Each row of a before or after table is a point. One or more steps were done to the points. Then noise was added and the rows were shuffled. The steps act on columns, c1 being the first. Write out the steps. A step turns or swaps two columns, mirrors them in a line or flattens them onto one, adds a multiple of one to another, or multiplies or shifts one. Angles are multiples of 10 degrees, from the lower column toward the higher: turns from -170 to 170, lines from 10 to 170 but not 90. Use the fewest steps. Two steps may share a column if one is a turn and the other turns, adds or multiplies; they go together, in the order done. Otherwise the lowest column goes first.

Before:
[[-3.2,-2.7],
[-1.6,1.2],
[0.8,-0.3],
[4.1,1.9],
[1.8,1.7],
[-4.2,-0.5],
[-2.2,2.1],
[-2.5,0.4],
[1.5,1.2],
[0.9,-1.1],
[-4.6,1.0]]
After:
[[-5.3,1.5],
[-7.9,-1.8],
[-10.3,-0.2],
[1.7,-0.3],
[-5.9,0.5],
[2.5,-1.0],
[4.5,1.2],
[-11.5,0.7],
[3.7,0.6],
[-3.7,0.6],
[10.4,1.3]]
Steps: multiply c1 by 2.5; multiply c2 by 0.7

Before:
[[-4.1,0.8,-0.4,-2.4],
[0.1,1.5,-0.6,0.2],
[-1.2,-4.7,3.2,1.8],
[-2.9,-3.3,5.5,-8.6],
[12.3,0.5,0.7,1.4],
[2.1,-2.0,2.3,-9.2],
[1.2,2.1,2.5,-1.0],
[-4.0,-3.3,-0.8,-0.1]]
After:
[[0.9,-2.6,2.3,-9.5],
[-3.0,-3.7,2.8,1.4],
[1.7,1.9,2.2,-1.9],
[-4.8,-1.5,-1.1,0.1],
[11.5,-4.1,1.3,1.8],
[-3.3,2.3,-0.6,-2.3],
[-3.5,-2.6,4.9,-8.5],
[0.7,1.5,-0.1,0.3]]
Steps: turn c1 and c2 by -20 degrees

Before:
[[-5.4,1.1,1.4,-2.2,-0.2,-4.6,1.8,3.5],
[-2.8,0.5,-5.1,-0.4,0.9,-4.7,-2.4,2.4],
[-1.4,-6.7,-2.1,6.6,-0.5,0.6,0.0,6.0],
[3.6,4.2,1.0,3.1,1.1,-1.5,-0.7,4.8],
[-5.5,4.8,0.4,-1.5,0.5,0.2,-4.7,-5.1],
[-1.9,-2.8,4.9,-0.8,-1.1,-2.8,-1.9,-8.7],
[0.5,2.1,-0.2,0.2,0.6,-0.3,-9.9,6.0],
[4.3,2.0,0.6,2.8,13.0,1.5,2.4,6.4]]
After:
[[3.7,4.1,-4.4,3.1,0.9,-1.5,-0.8,-2.5],
[-2.0,-2.7,3.5,-0.8,-1.0,-2.7,-1.9,9.4],
[4.4,1.9,-5.6,3.0,12.9,1.5,2.4,-3.5],
[-5.5,1.5,-3.4,-2.3,0.0,-4.4,1.9,-1.1],
[-1.5,-6.7,-3.4,6.5,-0.4,0.6,0.2,-5.5],
[-3.0,0.4,1.3,-0.5,0.8,-4.9,-2.5,-5.4],
[0.5,1.9,-4.5,0.2,0.4,-0.1,-10.0,-3.9],
[-5.5,5.0,3.7,-1.6,0.6,0.4,-4.6,3.6]]
Steps: turn c3 and c8 by 130 degrees
